Each row of a before or after table is a point. One or more steps were done to the points. Then noise was added and the rows were shuffled. The steps act on columns, c1 being the first. What was done? A step turns or swaps two columns, mirrors them in a line or flattens them onto one, adds a multiple of one to another, or multiplies or shifts one. Angles are multiples of 10 degrees, from the lower column toward the higher: turns from -170 to 170, lines from 10 to 170 but not 90. Use the fewest steps. Two steps may share a column if one is a turn and the other turns, adds or multiplies; they go together, in the order done. Otherwise the lowest column goes first.
In the rows, 128 means zero.

Before (10 x 3):
[[185 137 177]
 [105 119 111]
 [173  73 126]
 [120 172 182]
 [133 132 109]
 [182 131 162]
 [166 160  46]
 [148 134 184]
 [125 152 150]
 [178 152  56]]
After (10 x 3):
[[112 112 127]
 [171  90 131]
 [131 120 126]
 [148  81 129]
 [164  83 126]
 [ 96  98 130]
 [136  80 124]
 [193 141 129]
 [116 151 131]
 [139 113 126]]
Steps: mirror c1 and c2 in the line at 160 degrees; multiply c3 by 0

Before:
[[134 149 109 109  79 147 130 128]
 [184 117 115 187 137 156  92 201]
 [116  98 147  94 137  90 146 124]
 [ 99  79 177 108 129 119  54  97]
 [127 130 189  50 174 170  85 148]
 [104 124 106 102 132 166 128 182]
 [132 145 130 152 133 118 141 114]
 [109 131 153 174 151 137  89 126]
 [144  65 151 117 155 133  56  70]
 [158 157 107 116  90 104 115 163]
 [171 122  90 135 140 124 123  88]
 [ 92 108 178 201 115 177 143 112]]
After, 12 rows:
[[116 157 150  90 135  88 120 143]
 [133 107 142 147 134 115 128 139]
 [106 123 103 175 149 141  86 128]
 [105 153 119 105 132 164 148  79]
 [ 88 144 169 203 118 176  96 148]
 [ 98 163  88 104 130 122  46 173]
 [182 163  91 193 138 158 117  64]
 [173 120 101 134 142 127 161 167]
 [131 132 115  50 179 171  53 109]
 [132 111 116 110  80 146 152 120]
 [140 168  73 115 155 131  68 206]
 [156 114 109 115  94 101 143  86]]
Steps: turn c2 and c8 by -160 degrees; turn c3 and c7 by -60 degrees

Before (9 x 11):
[[ 67  91  99 142  80  56 158 143  96 141  73]
 [151 152 154 122 127 186 135 110 169 117 147]
 [179  92 103 173 134 106 133 118 126 114  89]
 [158 124 101  82 104 211  73 162  70 138 186]
 [154 132 133 135 163 136 162 140 115 135 128]
 [124 148 126 105 134 142 131 139 147 114 226]
 [158 144 148 163  65 115 122 150 108 137 136]
 [111 158  98 185  81 160 171  79 140 185 146]
 [116 121 145 101 110  88 141 100 123 157 179]]
After:
[[142 124  44 171 147 123 135 116  93 179  85]
 [112 147  68 103 115 118 134 138 146 129 227]
 [170 140  38 182  87 167 170  76 158  86 146]
 [130 171  95 124  68 120 137 109 150 153 149]
 [149 119  73 134 130  95 163 138 132 146 126]
 [149 122  84 103 163 156 142  98 122 104 180]
 [151 107  86 159 132 193 120 152 144 151 136]
 [107  96  38 143 195 186 159 143  89  67  75]
 [152  68  41  82  42 139  71 163 121 150 189]]
Steps: mirror c1 and c10 in the line at 30 degrees; swap c2 and c9; shift c3 by -60; mirror c5 and c6 in the line at 140 degrees

Before, 11 rows:
[[109 112 119  91 193  76 140  68  95 127 164 145 137  92]
 [172  90 140 109 136 120 163  91  86 157  83 107 138 113]
 [114 137 168 126 191 118 171 147 104 120 165 154  93 116]
 [164 146 149  87 177 111 134 149 156 143 124 111 135 131]
 [174 122 112 121 114 119 119 149  99 138 115 128 152  95]
 [154 138 150 127 107  68 190 155 133 140  85 111 146 108]
 [ 96 140 141 144 119 105 138  85  89 100 106 124  91 133]
 [104 145 157 145 137  81 116 140 127 154 115 139 146 143]
 [116 105 160 112 137 119 122  68 127 127 138 140 143  84]
 [140  88 165  84 184 133 141 108 156  91 161 169 109 144]
 [163 163 133  94 153 116 128  82 138 130 133 153 152 150]]
After (11 x 14):
[[150 107 139 112 146 118 124 140 133 129 117 173 184  89]
 [163 135 144 126 182 116 174  95 171 120 124 185 108 103]
 [ 94 144 131 147 149  84 116 145 118 154 141 165 117 144]
 [ 70 139 120 146 141 109 140  94 142 105 176 153 172 131]
 [211 111  99  90 193  77 140 139 173 122 133 173 189  90]
 [220 161 119  92 126 116 131 150 125 131 120 184 169 146]
 [166 118  90 122  85 121 117 150 141 138 164 157 108  95]
 [198  97 122 107 109 118 163 137 125 154 192 140 158 104]
 [251 142 132  85 140 112 135 129 106 146 109 143 112 135]
 [239  89 145  86 167 137 134 108 138  88  82 201 148 138]
 [138 140 127 127  97  67 192 146  95 133 151 140 105  90]]
Steps: turn c1 and c5 by -40 degrees; add -1.5 times c4 to c1; shift c3 by -20; add -0.3 times c7 to c14; turn c8 and c13 by -90 degrees; turn c9 and c11 by -130 degrees; shift c12 by 30
